Each wall is flat, endless, passes through zero and stands at right angles to its row. A trip goes straight from one point to another. Which walls does it cross, in order?
(in the rows, 128 means zero)

Walls:
(1): 187,159
(2): 167,84
(3): 53,109
(4): 150,108
(5): 74,191
(6): 146,117
(7): 185,185
Trips:
102,78 to 99,111 => 6, 4, 2, 5
88,105 to 146,155 => 7, 1, 3, 6
134,145 to 130,161 => none
104,84 to 157,106 => 3, 1, 7

Walls:
(1): 151,145,102,68,115,157,112,119,165
(2): 149,143,147,118,117,113,147,177,133
(3): 160,90,117,120,153,171,104,181,150
(4): 147,116,178,208,100,114,109,142,129
(5): 168,83,114,116,129,118,197,80,129
Trips:
147,24,164,93,150,128,139,159,165 to 181,159,184,146,130,122,87,171,131 => 1, 5
203,150,128,133,95,121,155,149,115 to 115,104,113,150,175,82,118,192,78 => 1, 5
58,115,188,202,149,137,110,191,118 to 75,204,162,60,106,77,114,69,135 => 3, 2, 4, 1
154,126,149,119,44,149,139,136,121 to 125,94,115,131,121,138,86,149,53 => 3, 5, 1, 2
99,114,112,154,207,132,165,157,141 to 218,67,180,165,179,117,167,106,177 => 2, 4
103,112,158,133,161,153,92,144,132 to 132,107,152,128,145,111,142,174,52 => 2

Walls:
(1): 96,103,148,130,144,143,115,155,111,117,112,116,111,116,166,130,167,147,105,128,146,147,124,164
(2): 102,168,161,161,153,212,125,88,140,173,150,165,96,108,112,171,165,112,94,108,125,155,109,145
(3): 128,127,126,144,131,160,126,133,92,95,150,128,183,150,155,124,75,174,165,91,93,133,117,92
(4): 110,125,142,130,110,166,143,103,137,162,198,107,172,146,155,152,81,115,148,109,141,184,110,127
(5): 104,127,116,161,174,134,134,136,171,163,105,112,135,119,120,101,139,114,82,103,136,127,124,136
(6): 119,96,122,170,167,115,146,116,150,138,135,126,115,153,110,135,131,86,89,162,119,105,86,143
(7): 134,153,129,117,149,156,155,131,152,107,110,106,107,68,118,163,118,56,132,187,141,176,143,129
(8): 86,135,154,77,119,102,124,130,153,104,98,155,156,140,171,171,117,144,91,135,142,163,136,152
Trips:
144,133,127,85,90,129,134,95,131,145,141,132,129,80,136,211,126,173,105,150,159,204,115,152 to 82,164,151,133,94,93,105,189,97,95,98,126,173,102,140,150,150,71,201,117,141,92,74,125 => 2, 3, 4
182,159,167,133,105,214,133,119,162,118,126,166,58,177,118,111,144,118,96,121,103,130,122,249 to 102,93,119,92,102,101,124,141,101,118,81,82,100,108,144,112,103,120,122,185,95,127,131,135 => 8, 5, 2
200,136,120,151,170,186,131,108,108,129,111,128,122,146,126,135,68,78,62,153,133,112,131,115 to 124,116,112,121,153,143,109,142,169,122,135,62,155,91,137,89,115,87,137,126,178,124,122,81 => 3, 2
150,89,135,52,125,139,99,142,176,141,139,110,150,137,103,132,152,182,95,91,139,162,122,144 to 141,137,132,127,100,112,154,136,150,151,138,163,147,141,47,130,96,105,127,134,77,155,122,162 => 2, 1, 6, 7, 5, 8
145,180,121,153,144,165,157,104,175,141,157,113,79,139,125,97,62,103,134,149,140,129,169,168 to 99,129,139,122,98,116,107,145,133,131,116,124,94,90,137,113,156,95,166,180,171,133,149,73 => 6, 5, 4, 2, 1
